Rows are points. Before rounding, the points of a table are all equally far from one centre. They may lie mostly on one side of it. Where is the centre, to within rounding?
In the rows, 128 means zero.

Points (7 x 3)
| 139 | 163 |  73 |
| 135 |  95 |  79 |
| 180 |  85 |  94 |
| 163 | 105 |  77 |
| 145 | 130 |  69 |
| 128 | 102 |  77 |
| 155 | 128 |  70 |
Centre: | 145 | 136 | 159 |

Points (14 x 9)
| 111 |  92 | 149 | 159 | 147 | 106 | 149 | 132 | 187 |
| 130 | 113 | 144 | 203 |  95 | 126 | 114 | 129 |  92 |
| 137 |  86 | 150 | 199 |  92 | 124 | 115 | 152 | 116 |
| 164 | 127 | 127 | 216 |  61 |  78 | 127 | 146 | 150 |
| 133 | 105 | 159 | 174 |  71 |  81 | 124 | 159 | 101 |
| 142 | 126 | 137 | 194 |  56 | 118 | 132 | 106 | 163 |
| 145 | 156 | 151 | 163 | 133 |  65 | 109 | 133 | 152 |
| 153 |  73 | 131 | 194 | 101 |  79 | 140 | 146 | 176 |
| 132 | 181 | 100 | 230 |  77 | 103 | 122 | 144 | 107 |
| 142 | 145 | 127 | 222 | 101 | 133 |  98 | 132 | 147 |
| 133 |  90 | 135 | 191 |  57 | 146 | 172 | 153 | 152 |
| 147 | 100 | 163 | 178 |  85 | 118 | 151 | 149 | 101 |
| 150 | 157 | 131 | 201 |  79 | 103 |  99 | 165 | 178 |
| 124 | 121 | 157 | 212 | 106 | 128 | 117 | 182 | 148 |
Centre: | 116 | 132 |  89 | 163 | 105 | 103 | 148 | 154 | 138 |

Points (24 x 20)
| 131 | 111 | 170 | 139 | 187 | 129 |  67 |  66 | 122 | 170 | 119 | 135 | 213 | 123 | 164 | 154 | 161 | 146 | 171 |  78 |
|  90 | 166 | 144 | 123 | 199 | 111 | 100 |  95 | 130 | 112 | 154 | 144 | 171 | 130 | 166 | 153 | 123 | 138 | 192 |  93 |
| 105 | 158 | 137 | 108 | 160 | 135 |  34 |  88 | 122 | 155 |  73 |  84 | 142 | 110 | 176 | 181 | 126 | 122 | 180 |  85 |
| 105 | 143 | 108 | 116 | 147 | 133 |  74 | 100 | 129 | 137 | 130 | 188 | 113 | 119 | 197 | 159 | 145 | 115 | 227 |  32 |
| 134 | 167 | 104 | 120 | 136 |  92 |  53 | 146 | 102 | 100 | 134 | 168 | 128 | 142 | 163 | 156 | 169 | 149 | 173 | 106 |
| 135 | 153 | 125 | 140 | 135 |  92 |  75 |  90 | 137 | 139 | 103 |  96 | 134 | 148 | 103 | 165 | 108 | 150 | 138 |  63 |
| 125 | 148 |  93 | 132 | 151 | 146 | 109 |  99 | 151 | 201 | 154 | 166 | 178 | 131 | 167 | 146 | 140 | 164 | 200 |  80 |
| 115 | 164 | 148 | 114 | 122 | 120 |  63 |  99 | 144 | 100 | 112 | 146 | 181 | 134 | 188 | 203 | 126 | 110 | 160 | 128 |
| 137 | 108 | 144 | 123 | 105 | 147 |  62 |  75 |  81 | 174 | 122 | 131 | 137 | 178 | 116 | 213 | 135 | 121 | 169 |  59 |
|  99 | 128 | 132 |  72 | 148 | 119 |  94 | 123 | 127 | 123 | 122 | 125 | 204 | 147 | 117 | 206 | 104 | 140 | 175 |  62 |
| 130 | 130 | 167 |  90 | 172 | 156 |  78 |  65 | 125 | 180 |  90 | 133 | 133 | 179 | 222 | 138 | 144 | 147 | 159 |  61 |
| 153 | 146 | 143 | 121 | 182 | 117 |  44 |  75 | 138 | 149 | 137 | 139 | 176 | 135 | 148 | 142 | 155 |  93 | 158 | 138 |
| 117 | 153 |  89 | 122 | 157 | 130 |  76 | 101 | 126 | 163 |  86 | 143 | 190 | 143 | 167 | 189 |  97 | 146 | 160 | 110 |
| 124 |  91 | 134 |  95 | 165 | 153 |  76 |  90 | 100 | 159 | 126 |  97 | 165 | 145 | 204 | 208 | 114 | 134 | 151 |  50 |
| 144 | 137 | 117 | 122 | 137 | 125 |  38 | 131 | 149 | 165 | 155 | 141 | 177 | 169 | 114 | 147 | 141 |  97 | 185 |  95 |
| 143 | 157 | 149 | 123 | 163 | 159 |  39 |  72 | 112 | 165 | 147 | 103 | 125 |  91 | 166 | 183 | 126 | 114 | 128 |  84 |
| 153 | 144 | 129 |  64 | 188 | 145 | 141 | 137 |  98 | 122 |  96 | 105 | 197 | 160 | 161 | 178 | 170 | 116 | 186 |  33 |
| 117 | 153 | 170 | 102 | 201 | 119 |  90 |  67 | 106 | 144 |  89 |  71 | 155 |  96 | 170 | 124 | 149 | 110 | 171 |  59 |
| 142 | 171 | 118 |  98 | 154 | 101 | 102 |  74 | 120 | 183 |  58 | 159 | 153 | 113 | 118 | 158 | 140 | 166 | 157 |  86 |
|  91 | 107 |  90 |  73 | 179 | 144 | 106 |  78 |  82 |  84 | 143 | 104 | 165 |  84 | 129 | 164 | 158 | 172 | 167 |  75 |
| 111 | 134 | 115 |  88 | 191 |  87 |  86 | 130 | 128 | 140 | 112 | 162 | 182 | 151 | 145 | 138 | 110 | 148 | 174 |  80 |
| 145 | 127 | 163 |  71 | 187 | 141 |  61 |  78 | 122 | 181 |  85 | 156 | 184 |  97 | 194 | 148 | 130 | 109 | 182 | 100 |
| 110 | 137 | 134 | 107 | 174 | 193 | 109 | 165 | 118 | 155 |  83 | 101 | 147 | 125 | 132 | 175 | 135 |  93 | 117 | 145 |
| 178 | 194 | 160 | 135 | 159 | 162 |  72 | 130 | 146 | 116 | 153 | 113 | 152 | 105 | 153 | 179 | 144 | 155 | 189 |  79 |
Centre: | 137 | 121 | 133 | 103 | 124 | 170 | 108 | 105 | 113 | 124 | 108 | 134 | 146 | 122 | 148 | 133 | 151 | 123 | 164 |  81 |

Points (30 x 24)
| 119 | 142 | 149 | 161 | 201 |  81 | 142 |  96 | 175 | 191 | 101 |  66 | 167 |  75 | 142 | 102 | 104 | 145 | 140 | 121 | 116 | 107 | 152 | 141 |
| 160 | 154 | 180 | 181 | 186 | 101 | 124 | 115 | 153 | 203 | 133 |  99 | 114 | 107 | 154 |  97 | 117 | 151 | 155 | 159 | 157 | 118 | 146 | 129 |
| 175 | 129 | 169 | 112 | 172 |  80 | 122 |  82 | 192 | 171 | 133 |  84 | 161 |  91 | 166 |  86 | 164 | 187 | 158 | 154 | 170 | 124 | 173 | 138 |
| 163 | 135 | 173 | 141 | 163 |  94 | 148 |  74 | 154 | 200 | 143 |  77 | 138 |  78 | 133 |  97 | 155 | 176 | 104 | 125 | 180 |  98 | 157 | 169 |
| 162 | 129 | 168 | 109 | 203 |  83 | 153 |  93 | 147 | 182 | 145 |  85 | 138 |  86 | 162 | 103 |  86 | 172 | 157 | 120 | 184 |  88 | 142 | 133 |
| 149 | 137 | 144 | 164 | 176 | 108 | 171 | 100 | 158 | 159 | 123 |  95 | 171 |  56 | 180 | 120 |  98 | 164 | 168 | 128 | 166 | 117 | 180 | 136 |
| 140 | 158 | 173 | 168 | 148 |  95 | 143 |  54 | 199 | 127 | 132 |  80 | 180 |  72 | 144 | 108 | 103 | 185 | 115 | 102 | 176 |  73 | 170 | 130 |
| 126 | 145 | 157 | 140 | 171 |  97 | 133 |  61 | 155 | 186 | 121 |  74 | 139 |  90 | 167 |  99 |  76 | 156 | 137 | 133 | 176 |  69 | 139 | 131 |
| 173 | 134 | 151 | 154 | 142 |  68 | 134 | 101 | 153 | 166 | 101 | 106 | 167 |  77 | 186 |  89 | 118 | 166 | 142 | 166 | 172 |  95 | 153 | 124 |
| 179 | 117 | 178 | 164 | 170 |  74 | 147 |  58 | 158 | 174 | 128 | 105 | 151 |  75 | 162 |  90 | 139 | 162 | 157 | 125 | 152 |  87 | 193 | 186 |
| 153 | 143 | 147 | 112 | 170 | 104 | 176 |  64 | 177 | 156 | 126 |  70 | 130 |  88 | 176 |  85 | 120 | 160 | 121 | 153 | 155 | 106 | 182 | 155 |
| 146 | 153 | 156 | 133 | 191 |  81 | 168 |  64 | 166 | 138 | 145 |  56 | 182 |  99 | 146 |  78 |  82 | 177 | 126 | 141 | 161 |  97 | 143 | 148 |
| 142 | 138 | 158 | 144 | 162 |  69 | 134 |  78 | 180 | 134 | 122 |  76 | 170 | 109 | 128 | 107 | 106 | 219 | 151 | 149 | 208 |  81 | 145 | 150 |
| 156 | 155 | 156 | 120 | 162 |  53 | 144 |  64 | 164 | 146 | 151 |  62 | 134 |  81 | 136 |  95 | 160 | 173 | 158 | 138 | 182 |  99 | 188 | 123 |
| 162 | 145 | 132 | 104 | 189 | 100 | 125 | 109 | 186 | 150 | 135 |  64 | 205 |  87 | 186 | 109 | 121 | 151 | 156 | 145 | 153 | 111 | 172 | 158 |
| 165 | 130 | 140 | 164 | 151 | 100 | 122 |  66 | 166 | 127 |  97 |  90 | 152 |  73 | 167 |  82 | 104 | 181 | 151 | 162 | 130 |  56 | 163 | 137 |
| 179 | 159 | 165 | 116 | 167 |  71 | 127 | 115 | 161 | 168 | 126 | 112 | 173 |  61 | 158 |  69 | 126 | 172 | 138 | 153 | 170 |  73 | 173 | 142 |
| 194 | 115 | 150 | 135 | 191 |  69 | 152 | 114 | 143 | 149 | 176 |  85 | 136 |  82 | 177 |  80 | 124 | 161 | 133 | 132 | 160 | 102 | 162 | 138 |
| 159 | 133 | 135 | 128 | 166 |  92 | 155 | 111 | 147 | 128 | 125 |  92 | 136 |  67 | 147 | 126 | 124 | 197 | 103 | 138 | 169 |  87 | 198 | 125 |
| 163 | 142 | 194 | 123 | 158 |  64 | 181 | 106 | 156 | 159 |  98 |  85 | 176 |  60 | 177 | 115 | 157 | 142 | 141 | 154 | 155 |  80 | 124 | 143 |
| 169 | 124 | 163 | 162 | 152 |  58 | 119 |  96 | 149 | 171 | 140 |  84 | 165 | 101 | 160 | 126 | 150 | 176 | 153 | 149 | 156 |  66 | 213 | 151 |
| 172 | 119 | 162 | 152 | 182 | 107 | 125 | 111 | 124 | 156 |  94 |  97 | 150 |  75 | 142 |  86 |  80 | 167 | 156 | 123 | 139 |  85 | 128 | 122 |
| 142 | 117 | 175 | 136 | 190 |  66 | 112 |  66 | 162 | 148 | 146 |  68 | 119 |  84 | 143 | 116 |  84 | 154 | 153 | 102 | 146 |  80 | 190 | 158 |
| 171 | 175 | 135 | 163 | 134 |  76 | 126 | 125 | 188 | 174 | 134 |  70 | 168 |  92 | 136 | 102 | 124 | 184 | 153 | 176 | 133 |  56 | 154 | 152 |
| 160 | 147 | 156 | 147 | 178 |  94 | 148 |  73 | 139 | 214 | 127 |  99 | 147 |  76 | 143 | 116 | 151 | 153 | 150 | 137 | 176 |  81 | 171 |  98 |
| 160 | 157 | 151 | 137 | 158 |  78 | 178 |  67 | 146 | 151 | 126 |  67 | 139 |  67 | 155 | 115 | 113 | 165 | 119 | 116 | 139 |  55 | 175 | 121 |
| 147 |  94 | 139 | 151 | 143 |  75 | 124 |  30 | 199 | 191 | 135 |  89 | 150 |  97 | 168 |  99 |  98 | 159 | 142 | 132 | 152 |  79 | 171 | 141 |
| 143 | 148 | 167 | 141 | 163 | 132 | 136 |  59 | 145 | 148 | 113 |  72 | 152 |  92 | 165 |  81 | 114 | 161 | 140 | 113 | 164 | 119 | 162 |  99 |
| 148 | 133 | 149 | 148 | 139 |  60 | 116 |  55 | 172 | 199 | 108 |  98 | 181 | 109 | 201 | 115 | 129 | 112 | 177 | 142 | 136 | 117 | 127 | 156 |
| 129 | 153 | 107 | 145 | 161 |  47 | 146 |  87 | 159 | 142 | 103 | 101 | 152 |  95 | 155 | 102 | 123 | 180 | 131 | 127 | 180 | 111 | 183 | 113 |
Centre: | 129 | 132 | 154 | 128 | 147 | 100 | 142 |  91 | 172 | 130 | 162 | 145 | 159 | 118 | 121 | 128 | 138 | 139 | 153 | 131 | 127 |  91 | 130 | 146 |

Points (30 x 24)
| 118 | 130 |  53 |  96 |  99 | 157 |  86 |  42 | 120 |  59 | 120 |  93 | 119 | 139 |  84 | 144 | 124 | 152 | 121 | 134 | 156 | 116 |  95 |  59 |
|  99 | 116 |  91 | 131 |  82 | 129 |  58 |  36 | 159 |  63 | 159 |  87 | 193 | 112 |  80 | 167 | 164 | 113 | 109 | 111 | 137 | 115 | 127 | 104 |
| 121 | 144 | 114 | 146 |  93 | 194 | 124 | 119 | 111 | 107 | 121 |  75 | 159 | 189 | 123 | 179 | 158 |  98 |  97 | 127 | 118 |  66 | 118 | 112 |
| 107 | 138 |  67 | 145 | 157 | 177 | 108 |  57 |  85 | 104 | 112 | 114 | 159 | 111 | 121 | 158 | 112 |  67 |  76 | 123 | 112 | 161 |  92 | 117 |
| 162 | 167 | 127 |  97 | 136 | 130 |  95 |  56 | 125 |  96 | 148 |  71 |  96 | 128 |  91 | 114 | 159 |  53 | 138 | 115 | 115 | 119 |  81 |  70 |
| 114 | 108 |  75 | 119 | 163 | 147 | 115 |  26 | 126 |  86 | 167 |  75 | 122 | 136 | 104 | 168 | 115 | 125 |  91 | 121 | 152 |  81 |  84 | 111 |
| 133 | 133 | 108 | 175 | 126 | 137 | 117 |  69 | 179 |  19 | 145 |  83 | 173 | 142 |  90 | 147 | 149 | 119 | 131 | 151 | 117 |  62 | 101 | 156 |
| 101 | 150 |  78 | 105 |  69 | 182 |  84 |  70 | 139 |  84 | 123 |  46 | 110 |  89 | 107 | 190 | 176 | 147 | 140 |  79 | 140 | 102 | 118 | 147 |
| 110 | 140 | 157 | 146 |  88 | 121 |  40 |  50 | 135 |  92 | 157 | 102 | 114 | 118 |  99 | 174 | 144 |  57 | 111 |  92 | 153 | 112 | 160 | 143 |
| 134 | 145 |  60 | 114 | 104 | 206 |  77 |  75 | 121 | 110 | 137 |  55 | 156 | 153 | 102 | 174 | 148 | 127 |  84 | 114 | 112 | 101 | 109 | 107 |
| 153 | 152 | 118 | 138 |  93 | 151 | 107 |  76 | 135 | 132 | 186 |  76 | 166 | 115 |  91 | 176 | 148 | 100 |  81 | 166 | 148 |  64 |  93 |  91 |
| 197 | 116 |  88 | 141 | 157 | 159 |  99 |  60 | 120 | 116 | 144 | 133 | 110 |  92 |  52 | 142 | 123 | 120 | 119 | 122 | 139 |  87 |  97 | 124 |
| 121 | 230 | 102 | 125 | 129 | 165 |  54 |  39 | 154 |  75 | 143 | 102 | 154 | 106 | 102 | 132 | 150 | 105 | 134 | 115 | 105 | 113 | 104 | 142 |
| 149 | 103 |  89 | 139 | 144 | 116 |  77 |  75 |  70 | 134 | 161 |  49 | 183 |  78 | 105 | 119 | 142 |  88 | 118 | 103 | 138 |  86 | 128 | 111 |
| 124 | 145 | 102 | 112 | 107 | 168 |  85 |  48 | 125 |  55 | 123 |  52 | 143 | 125 |  83 | 174 | 143 | 104 |  33 | 158 | 165 |  98 | 119 | 139 |
| 147 | 123 | 107 |  98 | 116 | 176 |  91 |  50 | 127 |  89 | 146 |  15 | 136 | 161 |  42 | 154 | 127 | 109 | 116 | 122 | 120 | 105 | 136 | 125 |
| 145 | 123 | 136 | 110 | 109 | 170 | 106 |  81 | 142 |  60 | 199 |  49 | 184 |  91 | 106 | 139 | 129 | 100 | 115 | 109 | 141 |  97 |  86 | 119 |
|  80 | 122 | 146 | 152 |  98 | 182 |  87 |  45 |  60 | 127 | 142 |  74 | 133 | 115 |  67 | 160 | 165 | 117 | 131 | 147 | 179 | 109 |  96 | 111 |
| 137 | 129 |  88 | 114 | 140 | 170 |  98 | 101 | 142 |  95 | 157 |  28 | 149 |  59 | 141 | 174 | 112 | 100 | 116 | 143 |  97 | 105 | 127 | 153 |
| 182 | 156 | 119 | 152 | 123 | 188 | 125 |  48 | 170 |  72 | 165 |  38 | 151 | 139 |  98 | 163 | 179 |  91 | 149 |  81 | 144 | 138 | 120 | 127 |
| 161 |  85 | 107 | 104 |  93 | 167 | 114 | 107 | 142 |  73 | 125 | 133 | 152 | 105 | 131 | 146 | 146 | 151 | 158 |  73 | 151 |  92 |  97 | 132 |
| 149 | 149 | 114 | 123 |  99 | 175 | 121 |  39 | 156 |  38 | 143 |  70 |  47 | 126 |  90 | 153 | 179 | 123 | 145 | 151 | 138 |  79 | 151 | 151 |
| 101 | 149 | 136 | 103 | 123 | 165 |  56 |  52 | 135 |  92 | 133 |  85 | 109 | 123 | 125 | 207 | 129 |  70 | 108 | 147 | 114 | 137 | 116 | 137 |
| 145 | 140 |  90 | 148 | 115 | 172 |  72 |  64 | 146 | 112 | 134 | 104 | 116 | 146 | 136 | 182 | 178 | 121 | 150 | 158 | 104 |  64 | 104 | 171 |
| 139 | 205 |  93 | 116 | 125 | 170 |  90 |  36 | 121 |  85 | 180 | 113 | 127 | 170 |  95 | 139 | 134 |  85 |  83 |  91 | 146 | 108 | 111 | 104 |
| 108 | 187 |  87 | 100 | 109 | 192 |  72 |  47 |  97 | 120 | 151 | 107 | 172 | 140 | 108 | 148 | 125 | 113 |  93 | 130 | 122 |  94 |  95 | 130 |
| 117 | 106 | 127 | 129 | 151 | 153 | 127 | 151 | 123 | 132 | 143 |  98 | 194 | 130 | 110 | 114 | 145 |  93 |  88 | 151 | 119 |  75 | 105 | 132 |
| 131 | 147 | 156 | 164 |  74 | 176 | 139 |  45 | 132 | 112 |  95 |  56 | 131 | 162 |  85 | 140 | 141 | 152 |  90 | 104 | 177 |  90 |  82 | 172 |
| 125 | 152 | 119 | 129 | 133 | 176 |  48 |  56 | 116 |  97 | 177 |  98 | 153 | 142 | 110 | 153 | 121 |  78 | 104 |  90 | 128 | 146 |  75 | 154 |
|  93 | 161 | 116 | 118 | 109 | 183 | 101 |  87 | 133 | 114 | 169 |  70 |  92 | 126 | 121 | 164 |  88 | 102 | 140 | 158 | 146 |  62 | 127 | 150 |
Centre: | 131 | 153 | 110 | 144 | 107 | 115 | 131 |  90 | 108 |  93 | 141 |  89 | 125 | 122 | 108 | 132 | 156 | 136 | 117 | 133 | 136 | 148 | 136 | 143 |

Points (29 x 24)
| 147 | 151 | 147 |  89 | 112 | 130 | 131 |  81 | 132 | 110 | 149 | 119 |  83 | 106 |  75 |  61 |  88 | 145 | 160 | 166 | 118 |  22 | 186 | 119 |
| 163 | 168 | 135 |  72 | 148 | 136 | 131 | 160 | 115 | 117 | 150 | 131 | 127 | 120 | 101 |  74 | 102 | 123 | 170 | 193 | 106 |  83 | 147 | 145 |
| 152 | 112 | 150 |  88 | 139 | 114 | 126 | 143 | 147 | 107 | 147 | 129 | 155 | 159 |  86 |  56 | 108 | 121 | 168 | 180 |  99 |  60 | 195 | 102 |
| 163 | 136 | 136 |  87 | 129 |  73 | 146 | 104 |  94 |  97 | 158 | 125 | 104 | 156 | 121 |  56 |  35 | 116 | 161 | 138 | 133 |  66 | 169 | 149 |
| 143 | 150 | 128 |  74 | 136 | 111 | 131 | 122 | 172 | 129 | 152 | 145 |  83 | 158 |  58 |  33 |  80 | 106 | 179 | 163 | 138 |  64 | 180 | 113 |
| 171 | 139 | 158 |  91 | 142 | 128 | 166 | 111 | 151 |  86 | 173 | 120 |  87 | 154 |  65 |  72 |  64 | 110 | 166 | 150 | 131 |  62 | 150 | 128 |
| 165 | 129 | 122 | 112 | 152 | 108 | 135 | 133 | 162 | 135 | 131 | 121 | 115 | 177 |  31 |  70 |  97 |  75 | 164 | 109 | 110 |  91 | 180 | 119 |
| 176 | 111 |  93 |  82 | 154 | 123 | 155 | 154 | 133 | 123 | 118 | 108 | 112 | 147 |  90 |  61 |  87 | 112 | 188 | 151 |  93 |  51 | 156 | 109 |
| 127 | 148 | 109 |  91 | 135 | 151 | 132 |  99 | 135 | 123 | 130 |  64 |  72 | 150 |  99 | 102 |  88 | 128 | 152 | 150 | 102 |  29 | 160 | 129 |
| 146 | 142 | 126 |  88 | 139 | 161 | 124 | 108 | 127 | 114 | 157 | 117 |  89 | 160 | 135 |  42 |  60 | 133 | 173 | 147 | 135 |  56 | 159 | 120 |
| 169 | 131 | 169 |  91 | 145 | 149 | 135 | 128 | 135 | 113 | 123 | 114 | 121 | 170 |  68 |  93 |  77 | 128 | 195 | 163 | 113 |  71 | 159 | 135 |
| 147 | 112 | 119 |  62 | 161 | 111 | 114 | 128 | 118 | 136 | 119 | 153 |  84 | 163 |  99 |  67 |  58 | 129 | 159 | 155 | 122 | 113 | 174 | 136 |
| 151 | 121 | 171 |  48 | 152 | 135 | 144 | 104 | 130 | 134 | 136 |  80 |  93 | 146 |  84 |  78 |  62 | 108 | 183 | 144 | 108 |  59 | 185 | 144 |
| 181 | 142 | 133 |  90 | 145 | 150 | 152 | 155 | 148 | 113 | 139 | 125 | 115 | 131 |  59 |  64 | 106 | 136 | 162 | 166 | 103 |  74 | 181 | 107 |
| 172 | 109 | 142 |  49 |  99 |  89 | 136 |  88 | 160 | 104 | 147 | 127 |  77 | 132 | 103 |  54 |  80 | 125 | 178 | 146 | 113 |  54 | 179 | 131 |
| 146 | 136 | 119 |  73 | 106 | 133 | 119 | 100 | 142 |  95 | 136 | 150 | 102 | 174 |  97 | 105 | 113 | 102 | 135 | 154 | 125 |  52 | 172 | 174 |
| 148 | 110 | 120 |  87 | 138 |  85 | 161 |  87 | 139 | 123 | 135 | 168 |  51 | 146 |  88 | 102 |  74 | 106 | 197 | 158 | 155 |  83 | 141 | 149 |
| 120 | 137 | 133 |  56 | 143 | 111 | 150 | 100 | 100 | 123 | 164 | 109 | 138 | 160 |  52 |  94 |  54 | 108 | 174 | 141 | 105 |  70 | 189 | 116 |
| 175 | 137 | 138 |  99 | 128 | 113 | 102 |  97 | 140 | 115 | 130 | 108 | 130 | 180 |  78 |  65 |  84 | 101 | 179 | 184 | 110 |  74 | 162 | 105 |
| 198 | 126 | 180 |  94 | 129 | 138 | 144 |  96 | 138 | 137 | 154 | 113 | 110 | 122 |  68 |  58 |  73 |  96 | 174 | 118 | 111 |  57 | 140 | 132 |
| 175 | 135 |  98 |  87 | 150 | 110 | 129 |  81 | 167 |  95 | 140 | 125 |  91 | 154 |  58 |  64 |  93 | 116 | 184 | 125 | 104 |  72 | 139 | 123 |
| 160 | 137 | 111 |  69 | 128 | 110 | 102 |  85 | 131 | 132 | 137 | 109 |  94 | 116 |  65 |  77 |  81 |  96 | 184 | 118 | 121 |  58 | 178 | 109 |
| 177 | 123 | 129 | 105 | 174 | 138 | 126 | 133 | 127 |  96 | 136 | 144 |  97 | 150 |  80 |  51 |  93 | 106 | 183 | 129 | 127 |  72 | 155 | 125 |
| 135 | 155 | 136 | 102 | 110 | 111 | 135 | 101 | 141 | 115 | 115 | 126 |  55 | 130 |  51 |  73 |  58 | 129 | 205 | 162 |  95 |  50 | 164 | 107 |
| 161 | 147 | 151 | 106 | 127 | 128 | 171 | 114 | 146 | 132 | 126 |  84 |  91 | 162 |  60 |  40 |  58 | 122 | 190 | 126 | 124 |  47 | 203 | 117 |
| 176 | 156 | 112 |  50 | 157 | 108 | 145 |  96 | 134 |  81 | 121 | 128 | 101 | 147 | 121 |  43 | 124 | 119 | 182 | 119 | 117 |  48 | 164 | 109 |
| 142 | 101 | 133 |  76 | 126 | 104 | 154 | 108 | 122 | 114 | 143 | 153 |  72 | 181 |  79 |  76 |  81 | 105 | 174 | 120 | 120 |  18 | 159 | 125 |
| 155 | 142 | 141 |  78 | 151 |  88 | 127 |  66 | 122 | 155 | 171 | 108 |  41 | 153 |  68 |  77 |  95 | 127 | 157 | 123 | 105 |  58 | 174 | 120 |
| 199 | 128 | 159 | 101 | 134 | 133 | 147 |  89 | 137 | 110 | 138 | 135 |  74 | 137 |  90 | 110 |  82 | 123 | 193 | 166 | 115 |  62 | 167 | 106 |
Centre: | 117 | 148 | 144 | 113 | 121 | 103 | 178 |  96 | 133 | 143 | 126 | 129 | 107 | 139 | 116 |  71 | 115 | 107 | 160 | 135 |  95 |  97 | 161 | 126 |
